Each point is reached from the start by the listed moves, each made once or not at all, plus a little noise. Say if it took an odd or an even number of moves. Then give how often each move was made.
In the rows, 128 means zero.

Moves:
(1): [116 184 156]
(2): [194 101 133]
(3): [138 167  77]
Start: [131 128 118]
Points:
[197 101 123] => odd (0, 1, 0)
[207 141  70] => even (0, 1, 1)
[185 158 152] => even (1, 1, 0)

Moves:
(1): [122 140 135 153 101 109 139 128]
(2): [ 65 141 135 118 145 110 156 165]
(3): [147  60 124 128 174 122  88 148]
(4): [ 70 175  48 159 126 165 141 129]
(5): [156 168 128 131 161 111 141 138]
(6): [140 103 192 131 174 121  98 105]
Start: [174  86  84 138 102 138 166 123]
Points:
[ 63  98  18 187 146 129 176 181] => even (1, 1, 1, 1, 0, 0)
[ 47 161  24 183  96 141 218 156] => odd (1, 1, 0, 1, 0, 0)
[186  27  83 160 120 115 131 146] => even (1, 0, 1, 0, 0, 0)

Moves:
(1): [109 128 119 121 161 117  86 145 125 112 140 116]
(2): [100 119 124  90 116  96 126 169 145 129 164 108]
(3): [132 138 156 141 150 135 130 117 133 116 161 142]
(4): [132 135 124 135 130 140 124 117 143 123 144 119]
(5): [135  86 121 128 126 108 114 148 111 117 152 109]
(6): [126 130 141 128 135 135 127 125 110 121 116 115]
(7): [126 121 103 155 113  64 124  90 138 107  89 114]
(8): [132 162 125 133 150 105 139 129 164 148 136  99]
(9): [139 141 136 121 149 139  83  94 133 129 134 131]
(10): [135 152 145 131 119 133 115 136 123 134 167 125]
(11): [166 131 122 102 115 156 142 158  94 111 122 125]
Start: [133 125 148 121 145 115 123 120 128 123 127 144]
Points:
[147 146 194 130 194 139  76  72 122 104 156 149] => odd (0, 0, 1, 0, 0, 1, 0, 0, 1, 0, 0)
[165 109 143  77 121  52  62 146  88  74 177  72] => odd (0, 1, 0, 0, 1, 1, 1, 0, 1, 1, 1)
[113 111 150  90 162  46 120 179 144 126 182  62] => even (0, 1, 0, 0, 1, 1, 0, 1, 0, 0, 0)
[153 154 106  96 128  34 141 144 171  98 140  71] => odd (0, 1, 0, 1, 0, 0, 1, 1, 0, 0, 1)
[107  73 125 110 127   7 101 145 120  86 136  76] => even (0, 1, 0, 0, 1, 1, 1, 0, 0, 0, 0)
[112 173 170  91 156  76 117 171 156 140 200  80] => even (0, 1, 0, 0, 0, 1, 0, 1, 0, 1, 0)

Moves:
(1): [107 136 115 142 127 131 133 137 114 135 143 142 150 134 136 130  96 129
  97 134]
(2): [134 116 111 131  95 126 139 134 127 130  94 141 132 116 131 120 137  94
 149 160]
(3): [119 131 150 131 134 117 134 135 127 119 115 123 112 144 120 132 115 136
 135 104]
(4): [118 138 134 130 111 124 131 122 116 136 160 131 125 125 120 140 136 152
 127 136]
(5): [122 137 131 132 140 123 120 144 109 144  99 123 132 126 119 112 128 130
 104 108]
(6): [127 133 123 143 110 139 134 121 122 132 144 107 113 116 120 127 106 140
 130 120]
(7): [152 171 119 155 133 113 120 118 112 158 120 120 132 101 118 123 136 131
 124 104]
(8): [124 121 137 113 154 130 124 100 128 124 141 131 117 159 108 136 155 126
 144 141]
(9): [133 129 128 122 147 112 125 120 116 133 108 135 128 125  88 119 145 129
 118 167]
(10): [ 99 115 119 115 115 132 123 128  99 110 124 134 141 144 119 102 132 154
 155 141]
(11): [116 148  98 144 110 114 135 130 109 116 124 135 145 104 120 119 165 144
 114 124]
(12): [120 121 141 154 155 112 133 143 132 150 121 138 140  92 141 120 135 100
 106 136]
(13): [138 112 137 138 125 130 137 106 131 132 165 143 122 110 142 151 123 133
 121 130]
(14): [130 135 150 123 102 101 156 127 113 124 130 102 113 125 139 150 118 126
 122 129]
(15): [121 145 139 141 134 136 128 130 130 122 139 135 147 136 145 136 119 130
  89 124]
(16): [148 125 148 129 144 129 126 137 123 123 130 105  87 137 132 155 106 112
 138 124]
(17): [138 134 128 124 126 127 120 110 121 142 146 130 104 109 110 125 119 117
 141 133]
(18): [140 139 126 132 106 127 142 138 122 114 129 124 138 150 129 126 125 122
 119 132]
Start: [125 117 134 139 110 129 155 123 133 172 125 112 130 122 114 157 139 154
 125 131]
Points:
[111 143 116 170  60 137 182 153 114 156 114 140 185 143 141 153 106 116
  70 168] => even (1, 1, 0, 0, 0, 0, 0, 0, 0, 0, 0, 0, 0, 0, 1, 0, 0, 1)
[115 103 169 177  32  88 219 113  76 174 144 102  93  74 116 157 101 123
 150 161] => odd (0, 1, 1, 0, 0, 1, 0, 0, 0, 1, 0, 1, 1, 1, 0, 0, 1, 1)
[179 156 159 168 155 105 142  72  75 229 115 127  78  86  60 182 152 105
 106 171] => odd (0, 1, 0, 0, 1, 0, 1, 1, 1, 0, 0, 0, 1, 0, 1, 1, 1, 0)
[100 106 141 143 101 114 161  76  73 146 200 123  96 131  89 195 190 206
 160 154] => even (0, 0, 0, 1, 0, 0, 0, 1, 0, 1, 1, 0, 1, 0, 0, 1, 0, 0)
[106 166 138 191 116  82 143 121  44 249  85 146 155  44  55 103 174 138
  89 187] => odd (0, 1, 0, 1, 1, 0, 1, 0, 1, 1, 0, 1, 0, 0, 1, 0, 1, 0)
[ 97 190 173 215  86  50 215  79  27 179 178 107 139  87  59 171 185 212
  63 155] => odd (0, 0, 1, 1, 0, 1, 1, 1, 1, 1, 1, 1, 1, 1, 1, 0, 0, 1)

Moves:
(1): [131 122 124 129 139 134 136 127 130 119 118 121 137 128 123 101 129 108
 132 114 131 128 133 107 126 116 118]
(2): [147 128 130 125 131 136 145 128 126 155 128 118 114 121 131 136 120 129
 153 132 157 138 135 148 120 152 127]
(3): [121 136 114 137 121 112 131 141 147 123 128 143 126 129 146 102 159 147
 117 125 146 134 129 126 152 131 124]
(4): [134 110 146 131 126 137 128 133  98 138 135 128 116 128 108 123 122 123
 141 130 134 117 122 123 130 148 119]
(5): [122 106 108 133 132 126 109 123 135 135 111 121 114 128 111 128 128 132
 130 139 135 119 116 146 102 115 142]
(6): [136 132 128 123 137 134 127 127 143 132 133 124 146 142 137 133 128 131
 123 145 121 132 127 131 131 134 130]
(7): [141 139 123 122 110 110 135 132 137 123 127 120 104 123 114 120 128 125
 139 124 124 121 114 137 143 111 128]
(8): [114 114 137 116 132 136 120 152 139 127 145 139 110 138 139 119 119 118
 128 120 113 144 114 127 116 133 110]
(9): [125 130 149 123 127 122 114 139 136 133 133 126 138 120 122 124 130 131
 128 134 134 130 135 138 129 114 128]
(10): [111 160 132 140 124 137 123 115 123 131 146 126 129 128 116 117 105 131
 128 130 138 132 143 116 125 123 127]
(11): [118 117 139 125 128 123 131 130 134 128 160 133 121 128  97 126 142 136
 125 120 136 125 132 135 115 126 128]
(12): [122 130 123 114 123 124 148 119 124 131 120 115 110 132 128 138 131 128
 132 139 116 136 123 119 112 128 114]
(13): [120 117 118 136 131 114 117 144 134 116 121 132 138 124 126 138 131 121
 130 131 124 113 130 125 140 116 123]
(14): [137 113 136 124 135 125 115 142 118 136 152 119 137 123 119 127 128 133
 111 118 140 119 127 119 145 128 116]
(15): [124 145 131 122 141 109 132 127 141 155 115 140 116 135 123 126 113 135
 133 132 129 121 125 153 139 123 114]
(16): [113 113 143 100 154 135 133 132 137 144 140 144 133 129 129 128 113 149
 132 139 125 127 160 125 118 108 119]
(17): [139 125 130 132 136 135 130 122 126 150 127 132 140 148 142 134 142 118
 121 134 115 109 133 145 134 109 122]
(18): [142 112 139 148 126 132 131 134 130 102 115 129 138 133 130 106 122 136
 121 132 154 136 128 155 121 132 123]
(19): [139 112 137 151 144 124 140 127 133 134 133 139 131 110 146 118 116 130
 137 128 115 115 131 145 115 129 142]
(20): [131 128 137 125 116 123 141 118 129 120 126 127 136 123 125 136 130 142
 148 109 119 122 129 109 125 113 123]
(21): [131 127  96 113 142 110 123 145 100 116 123 134 127 113 137 135 142 145
 128 130 114 134 137 134  96 132 117]
(22): [148 135 127 139 116 145 155 127 109 158 120 149 144 128 124 126 129 133
 124 128 159 122 131 103 145 127 130]
(23): [139 127 127 117 145 141 130 149 159 105 102 122 127 107 125 111 113 121
 133 124 145 113 124 125 115 130 119]
(24): [123 116 143 120 125 120 121 120 126 119 121 127 132 132 130 136 126 122
 140 133 152 114 118 123 125 128 122]
Start: [138 147 115 132 133 130 121 119 138 147 111 138 124 151 138 132 132 111
 126 121 135 129 110 139 132 120 119]
Points:
[124  92  94 132 174  77 103 202 179 150 100 165  96 141 113  63 158 141
 140 121 199 144 114 225  78 102  65] => odd (1, 1, 1, 0, 1, 0, 0, 1, 1, 0, 1, 0, 1, 0, 1, 0, 0, 1, 0, 0, 1, 0, 0, 0)
[169 109 147  95 208 113 148 149 169 172  61 124  90 116 100  64  53 136
 204 177 211  91 135 217  27  94  58] => even (1, 1, 0, 1, 1, 1, 1, 0, 1, 1, 0, 1, 0, 0, 1, 1, 0, 1, 1, 0, 1, 0, 1, 1)
[126  37 184  73 182  95 132 187 107 180 184 154 105 106 108 155 118 154
 192 119 152  98 137 146  52 110  44] => odd (0, 1, 0, 1, 0, 0, 0, 1, 1, 0, 1, 1, 1, 1, 0, 1, 0, 0, 1, 1, 1, 0, 0, 1)
[136  70 150 126 175 118 157 135 179 186  73 187 135 171 151 128  80 148
 168 161 162  95 108 165  83  69  78] => even (0, 0, 0, 0, 1, 1, 0, 1, 0, 0, 0, 1, 1, 0, 1, 1, 0, 1, 1, 1, 0, 1, 0, 1)
[140  37 137 111 214  73  97 249 196 130 121 181  92  97  85  13 119 157
 140 113 187  78 116 210  84  62  37] => even (1, 0, 1, 1, 1, 0, 1, 1, 1, 0, 1, 0, 1, 1, 1, 1, 0, 1, 1, 0, 1, 0, 1, 0)
[184 133 121 162 146 129 211 106 126 173 117 166 166 154 154  83 159 149
 161 127 215 112 146 144  81 108  75] => even (1, 1, 1, 0, 0, 1, 0, 0, 0, 1, 1, 1, 0, 0, 0, 0, 1, 1, 1, 1, 1, 1, 0, 1)
[165 159 108 114 158 137 166 136 100 231 148 177 161 142 154 119 147 186
 135 115 198 109 181 113 140  90  72] => odd (0, 1, 1, 0, 0, 0, 0, 0, 0, 1, 0, 0, 0, 1, 0, 1, 1, 0, 0, 1, 1, 1, 0, 0)
[185 123 118 107 162  73 119 230 194 143  86 156 113 126 152  79 146 149
 154  99 186  99 107 216 141  80  31] => odd (0, 1, 1, 0, 0, 0, 1, 1, 1, 0, 0, 0, 1, 1, 1, 0, 1, 1, 0, 1, 1, 0, 1, 0)
[185 107 130 177 129 125 195 130 131 147  98 158 160 130 154  59 152 141
 123  89 189 116 116 101 148  98  83] => even (1, 0, 1, 0, 0, 0, 0, 0, 0, 0, 0, 1, 0, 1, 0, 0, 0, 1, 1, 1, 0, 1, 0, 0)
[188  86  72 129 177 133 128 151 112 212 124 142 164 153 104 137 172 115
 124 130 186  86 131 152 104  95  92] => even (1, 1, 0, 0, 1, 1, 0, 0, 0, 0, 1, 0, 1, 1, 0, 0, 1, 0, 0, 0, 1, 1, 0, 0)
[170 103 145 140 181 100 127 216 147 147 146 151  69 101  83  70  69 130
 166 109 191  91 106 218  84 141  48] => odd (0, 1, 0, 1, 0, 0, 1, 1, 0, 1, 1, 0, 1, 1, 1, 0, 0, 1, 1, 0, 1, 0, 1, 0)

Moves:
(1): [135 129 116 129 133 127 123 114 128 121 144 136 134 123 120 136 134 122
 125 121 128 122 129 126 131]
(2): [119 120 123 127 129 135 135 119 122 134 113 129 128 109 129 130 130 131
 129 124 140 110 129 113 118]
(3): [114 129 165 138 167 143 130 136 119 135 121 103 125 126 117 126 135 117
 131 129 142 141 125 106 126]
(4): [128 105 110 163 129 122 131 133 135 132 121 133 151 151 119 157 168 130
 119 128 133 131 101 131 118]
(5): [140 145 140 119 132 117 137 133 113 121 143 105 137 127 132 130 129 135
 128 125 112 139 125  99 149]
(6): [123 118 117 135 117 143 119 125 129 132 131 135 114 117 132 118 135 136
 120 123 142 126 124 126 129]
(7): [128 118 130 145 127 122 136 133 122 126 122 129 123 123 124 124 121 127
 128 128 117 133 132 131 123]
(8): [140 142 132 126 128 128 140 140 124 137 138 134 119 142 108 122 128 136
 138 129 128 136 124 108 115]
(9): [129 132 120 129 123 124 134 135 133 103 122 116 125 122 137 141 121 129
 122 149 120 124 128 135 118]
(10): [151 107 135 126 132 125 110 143 126 127 133 127 128 118 123 146 130 121
 148 120 123 132 125 116 131]
(11): [135 124 115 117 122 119 105 122 150 140 138 113 118 139 122 139 123 114
 125 137 125 131 139 116 134]
(12): [148 133 139 119 131 123 129 120 133 130 120 118 123 113 122 126 123 129
 110 119 137 126 128 132 124]
(13): [142 126 124 127 141 137 121 126 125 143 122 115 139 128 110 113 114 128
 121 137 128 117 123 137 113]
(14): [137 124 123 128 134 141 122 114 131 145 128 138 138 126 142 145 118 121
 129 133 106 130 125 125  95]
(15): [115 116 133 131 114 127 124 131 127 124 127 125 136 127 130 131 141 125
 116 134 123 117 139 129 120]
(16): [124 124 118 136 125 133 117 130 125 129 133 117 122 121 130 138 124 122
 136 116 124 129 120 123 120]
(17): [129 128 122 105 138 129 123 126 144 141 133 130 132 126 116 114 126 132
 130 119 117 138 133 116 116]
(18): [138 129 132 123 133 149 128 136 133 138 136 122 111 124 123 141 134 136
 125 109 118 128 129 127 136]
(19): [130 127 119 127 115 132 139 117 127 119 130 133 128 143 127 113 128 127
 131 124 130 125 126 134 127]
(20): [112 122 126 130 110 139 134 121 139 132 137 140 124 124 116 127 141 124
 138 123 138 122 115 131 130]
(21): [119 139 124 128 121 123 131 130 130 119 113 148 133 142 117 143 119 136
 122 130 112 118 139 123 126]
(22): [125 121 121 131 129 151 132 131 130 143 151 134 138 124 116 131 112 133
 130 112 142 150 125 128 129]
(23): [131 136 126 114 112 132 117 142 118 123 126 119 127 116 121 138 138 120
 128 128 129 136 138 131 148]
(24): [119 126 129 114 138 127 131 112 112 119 136 119 123 129 116 128 124 141
 134 130 135 152 120 142 147]
Start: [113 119 116 121 137 139 128 132 124 127 125 125 137 114 121 140 119 124
 128 122 122 141 144 134 142]
Points:
[120 125 113 103 110 146 125 122  92 103 120  84 149  77  84 188  93 125
 102 136  65 148 138 134 119] => even (0, 0, 0, 0, 1, 0, 1, 0, 1, 0, 0, 1, 1, 1, 1, 1, 0, 0, 0, 1, 1, 0, 1, 1)
[118  80 145 161 172 171 146 120 110 167 119  98 158 121  44 161 149 123
 114 134 129 164  95 123  70] => even (0, 0, 1, 1, 0, 0, 1, 1, 0, 0, 0, 1, 1, 1, 1, 0, 0, 0, 0, 1, 0, 0, 0, 1)
[173  76  84 152 129 160 137 120 103 128 153  94 137 104  70 177 129 141
 141 115  99 171  68 109  81] => even (0, 0, 0, 1, 1, 1, 1, 1, 1, 1, 0, 1, 1, 1, 0, 1, 0, 0, 1, 1, 0, 0, 0, 1)
[142 115 131  92 193 172 116 113 115 164 174  55  80  71  51 148 122 135
 125  68 124 189 137  36 150] => odd (1, 1, 1, 0, 1, 1, 1, 1, 0, 0, 1, 1, 0, 0, 0, 1, 1, 1, 0, 0, 0, 0, 0, 1)
[ 85  60 108 147 168 187 102  86 136 157 147 115 148  90  74 179 178 113
 107  91 139 163  94 111  89] => odd (1, 0, 1, 1, 0, 1, 0, 0, 0, 0, 0, 1, 0, 1, 1, 1, 1, 0, 0, 1, 0, 0, 0, 1)
[103  58  82 110 105 199 143 113 126 144 164 152 130  81  70 150 109 140
 157 103 118 173 127  99  73] => odd (0, 1, 0, 0, 0, 1, 1, 1, 1, 1, 0, 0, 0, 1, 1, 0, 1, 0, 1, 1, 0, 1, 0, 1)
[121 143 106 102 121 166 120 126 130 108 169  73 133  98  61 194 108  95
 118 101 124 168 145  80 166] => even (1, 0, 1, 0, 1, 0, 0, 0, 1, 0, 1, 1, 0, 0, 0, 1, 0, 0, 1, 1, 1, 1, 1, 0)
[167 108  77 109 157 139 111 106 146 176 147  95 153 108  51 144 152 139
  91 105 132 137 116  56 105] => even (1, 1, 0, 1, 1, 1, 0, 1, 0, 0, 1, 1, 1, 0, 0, 0, 1, 0, 0, 0, 0, 0, 0, 0)
[146 108 130  82 136 200 113 150 120 159 190  76  86  90   7 169 109 138
 152  49 117 228 132  45 178] => odd (0, 0, 1, 0, 1, 1, 1, 1, 0, 1, 1, 1, 0, 0, 0, 1, 1, 1, 1, 1, 1, 1, 1, 1)
[131 128 126 101 123 172 117 107 117 149 163  70 132  88  75 181 146  80
 128  96 121 141 139  36 111] => odd (1, 1, 1, 0, 1, 0, 0, 1, 0, 0, 1, 1, 0, 1, 1, 1, 0, 0, 1, 1, 0, 0, 1, 0)
[122 105 107  87 117 164  92 118 177 161 155  95 103  96  84 161 132 109
 113  86 109 132 153 108 123] => odd (0, 0, 0, 0, 0, 0, 0, 0, 0, 0, 1, 1, 0, 0, 1, 1, 1, 1, 0, 1, 0, 0, 0, 0)

Moves:
(1): [143 137 143  96 129 139 128 138 114 137 129 122 129 141 138 136 123 139
 147 131 103 118 123 122]
(2): [138 103 138 119 124 126 135 145 127 133 104 130 137 136 135 124 120 138
 141 133 134 146 119 135]
(3): [126 125 127 119 133 138 119 122 124 118 119 128 134 137 124 126 127 134
 125 116 123 122 126 136]
(4): [122 126 144 134 127 122 138 136 126 137 132 117 131 142 140 119 113 125
 138 124 117 126 125 135]
(5): [134 119 112 126 149 134 140 156 134 126 135 108 109 117 134 117 126 112
 137 135 114 136 139 141]
(6): [131 112 121 143 130 132 130 121 129 132 109 114 127 132 131 116 114 128
 140 120 100 135 120 129]
(7): [115 113 129 143 142 127 136 128 137 146 135 120 131 122 125 136 141 130
 125 113 128 124 137 125]
(8): [133 146 151 117 104 125 122 133 131 118 141 127  95 137 125 124 126 149
 122 125 122 135 146 118]
(9): [127 120 133 139 135 130 125 109 142 132 127 145 138 141 112 143 132 112
 111 140 139 127 124 130]
(10): [133 124 130 141 139 133 128 124 128 128 129 136 135 127 125 146 130 131
 121 126 129 136 120 148]
(11): [128 125 123 138 122 137 130 126 122 124 125 130 136 135 113 131 124 124
 129 125 146 136 131 114]
(12): [120 127 103 139 124 116 126 122 129 140 146 111 123 130 137 141 134 120
 112 115 125 135 126 126]
(13): [129 126 137 116 138 111 124 133 115 131 122 127 141 121 126 134 116 126
 125 125 121 131 145 106]
(14): [124 122 132 108 111 126 144 121 109 136 129 144 129 143 118 122 123 137
 130 130 111 133 129 121]
(15): [124 120 114 147 131 121 132 126 134 122 131 132 128 132 131 135 140 123
 122 133 126 123 140 123]
(16): [122 137 129 132 138 121 118 140 134 132 123 135 124 128 127 132 142 116
 137 130 124 133 131 136]
(17): [134 122 136 113 112 129 118 129 118 115 119 141 126 118 122 141 125 117
 125 118 120 113 119 131]
(18): [123 132 131 131 142 137 135 127 140 124 141 130 137 122 129 134 133 128
 132 123 122 132 121 130]
(19): [128 124 124 129 117 135  97  82 133 127 135 167 122 125 107 157 144 116
 116 116 150 126 147 132]
(20): [112 127 122 133 128 127 118 122 132 125 132 138 123 131 122 144 124 142
 124 132 141 118 129 122]
(21): [139 138 120 124 151 118 150 124 139 129 140 125 123 121 135 138 118 125
 131 112 127 112 131 120]
(22): [131 128 150 131 152 132 139 144 117 122 124 121 102 139 153 118 130 129
 130 131 131 144 131 129]
(23): [147 113 109 148 169 111 140 137 141 118 142 114 143 132 107 121 135 110
 155 133 141 128  94 128]
(24): [135 128 137 123 131 132 121 138 122 137 130 142 126 130 138 116 117 134
 127 127 130 119 121 123]
Start: [151 126 128 120 119 147 110 139 129 125 122 141 105 145 116 131 118 132
 128 125 122 152 131 115]
Points:
[174  95 159 133 166 112 111 148 145 126 138 173  45 168 133 208 125  76
 102  95 111 187 183 133] => even (0, 1, 0, 1, 1, 0, 0, 1, 1, 1, 0, 1, 1, 0, 1, 1, 1, 0, 1, 0, 1, 1, 0, 0)
[167 106 132 135 153 129 154 163 112 135 174 112  71 202 114 141 140 144
 147 110 101 173 137  72] => odd (1, 0, 0, 0, 0, 0, 1, 1, 0, 0, 1, 1, 0, 1, 1, 0, 0, 0, 0, 0, 0, 1, 1, 0)
[163  49  99 175 207 118 107 140 170 135 120 170 135 152  56 180 159  62
 148 127 167 181 159 108] => even (0, 1, 0, 0, 1, 0, 1, 0, 1, 0, 1, 0, 1, 0, 1, 1, 0, 0, 1, 0, 0, 0, 1, 0)
[185  91 142  97 160 148  86 152 158 117 152 155  90 191  89 183 134  82
 164 100  87 167 104 151] => odd (1, 1, 1, 1, 1, 0, 0, 1, 1, 0, 0, 1, 0, 0, 0, 1, 1, 1, 1, 0, 0, 0, 1, 0)
[175  70 150 119 249 125 139 175 151 121 129 139 100 145 116 165 120  79
 180  69 109 161 132 135] => odd (0, 1, 1, 1, 1, 0, 1, 0, 0, 0, 0, 0, 1, 0, 0, 1, 1, 1, 1, 0, 1, 1, 1, 0)
[166  13  93 167 191 142 159 159 128 123 105 115 105 196  91 140 125  86
 143 100  92 189 104 121] => odd (0, 1, 1, 0, 1, 1, 1, 0, 1, 0, 1, 1, 0, 1, 1, 0, 1, 0, 0, 0, 0, 1, 1, 0)
[148 136 182 132 136 156  62 107 135 138 159 225 106 192  85 217 118 132
 114 116 131 151 172  91] => odd (1, 0, 0, 1, 0, 0, 0, 1, 1, 1, 1, 0, 1, 0, 1, 1, 0, 1, 1, 1, 0, 0, 0, 1)
[156  93  94 191 201 135 121 190 151 119 151 144 110 166 100 140 119  97
 166 141 137 156 112 133] => odd (0, 0, 0, 1, 1, 0, 0, 0, 0, 1, 1, 0, 0, 0, 1, 1, 0, 0, 0, 1, 0, 0, 1, 1)
[176 101 134 134 191 154 114 190 133  97 134 110  39 174 126  91  92 145
 161 121  99 164 112 119] => even (0, 0, 1, 0, 1, 1, 0, 1, 0, 0, 0, 0, 0, 0, 0, 0, 0, 0, 0, 1, 0, 1, 1, 1)
[175  80 157 132 205 160 133 195 132 115 133 134  57 166 108 119 123 127
 169  88  53 181 103 146] => odd (0, 0, 1, 0, 1, 1, 1, 1, 0, 1, 0, 0, 0, 1, 0, 1, 1, 1, 0, 0, 0, 1, 1, 1)
[175 101 139 146 123 142  99  90 118 104 160 196  75 193  53 194 140  97
 101 106 157 185 118 113] => even (0, 0, 0, 0, 0, 0, 0, 1, 1, 1, 1, 1, 0, 1, 0, 0, 1, 0, 1, 0, 0, 1, 1, 0)
